Rows are points. Each copy is the shape, with its points in the same order, stretched, turned, moved and blurred by noise. Say if it was mirrored as well.
In the rows, zero is written as 128.

Shape (9 x 3):
[[110 129  88]
 [116  81 128]
 [152 113  95]
 [160 190 140]
 [139 133 129]
 [120 137 178]
 [ 88  54 118]
 [145 199 126]
 [139  69 153]]
Copy 1:
[[171 106 142]
 [105  65 162]
 [134 103 180]
 [100 217 133]
 [118 132 147]
 [ 67 138 124]
 [119  17 157]
 [133 214 124]
 [ 71  73 168]]
Copy 1 is: only turned
Copy 2, 9 rows:
[[140 152 151]
 [113 106 141]
 [158 123 139]
 [163 160  81]
 [142 134 112]
 [110 132  84]
 [ 94 103 166]
 [164 175  91]
 [113  85 123]]
Copy 2 is: mirrored
Copy 3 (9 x 3):
[[132 173 108]
 [178 143 151]
 [155 143  91]
 [ 52 100  66]
 [120 122 103]
 [ 99 102 147]
 [211 170 184]
 [ 46 121  67]
 [192 112 156]]
Copy 3 is: mirrored
Copy 4:
[[112 110 139]
 [175  84 111]
 [120  99  97]
 [ 97 175 110]
 [133 122 107]
 [175 139 116]
 [198  52 126]
 [ 82 179 133]
 [206  75  86]]
Copy 4 is: only turned

Shape:
[[130 167 153 108]
 [134 110 197 143]
 [115 136 120 145]
 [143 179 113 119]
 [ 89 181 103 114]
 [115   7 113 116]
 [130 105  98 170]
 [124 156  99 107]
 [131 166 159 184]]
Copy 1:
[[173 183 114 105]
 [204 101 135  96]
 [130 150 156 114]
 [152 195 149 136]
 [106 218 118  91]
 [101  36 120 158]
 [118 111 191 142]
 [123 187 131 131]
 [184 149 185  92]]
Copy 1 is: only turned
Copy 2 (9 x 4):
[[137 127 163 108]
 [153 138 166 160]
 [117 152 122 124]
 [132 141 134  79]
 [ 99 120 127  93]
 [ 61 218 134 179]
 [121 172 105 128]
 [107 148 132  91]
 [166 118 110 127]]
Copy 2 is: mirrored
Copy 3 (9 x 4):
[[103 112 146  98]
 [135  56 151 131]
 [111 139 142 137]
 [ 82 144 133 116]
 [103 176 146 106]
 [189 120  49 150]
 [111 140 123 182]
 [ 97 155 118 108]
 [ 97 102 192 152]]
Copy 3 is: mirrored
Copy 4:
[[112 116 173 123]
 [172 174 175 125]
 [144 124 124 119]
 [ 97 102 143 141]
 [108  78 132  92]
 [249 115 110 156]
 [162 143  95 143]
 [125  84 135 134]
 [117 176 134 109]]
Copy 4 is: mirrored

Shape, 13 rows:
[[190 131  87 154  75 119  99 185]
 [ 77 130  99 152 168 104  50 153]
 [131 113 151 154 130  84 153  92]
 [105 164  98 108 195  54  62 156]
 [148 137 163 163 157  84  64 108]
 [166 152  82 162  90 155 161 187]
 [133 140 171 111 150 141 147  86]
 [152 124 133  57  92 163 121 150]
 [ 99 118  95 108 152 151 149 182]
 [175 158  90 164 119 152 159 202]
 [ 79 139 162  88 135 119 136 177]
 [100 198 137 115 110 116 150 163]
 [102 109 108  70  99 126  45  92]]
Copy 1, 13 rows:
[[204 115 178 157  97  94 136 128]
 [137 204 107 156 108 140  36 132]
 [ 93  73 107 120  99 137  98 162]
 [ 66 206 152 160 142 123  24 109]
 [ 93 147 145 165  99 153  92 195]
 [214  86 183 133  85 127 143  69]
 [ 70 118 118 132 106 144 155 142]
 [130 156 108 139 105  60 178 111]
 [148 141  97 150  93 119 105  57]
 [204  88 195 157  82 147 142  60]
 [ 87 179  80 129  69  85  89  74]
 [112 155 158  88  94 103 101  59]
 [118 211  71 115 148  62 122 176]]
Copy 1 is: only turned
Copy 2, 13 rows:
[[122 126 152 141 166 172 104 188]
 [ 83 104 113 164  95 143 200 147]
 [128 160  81 128 144 101  74  76]
 [ 32 157 101 153  98 160 202 126]
 [114 151  95 176  85 168 122  94]
 [109 119 188 140 187 119  90 157]
 [143 165 136 123 114 115 118  43]
 [162 159 160  70 125 139 160 126]
 [ 85 105 159  79 139  94 158 131]
 [ 88 121 198 137 172 129  86 147]
 [105 164 135  91  81  81 150 125]
 [ 92 203 158 157 114  83 128 135]
 [173 141  95 123 124 164 221 128]]
Copy 2 is: only turned
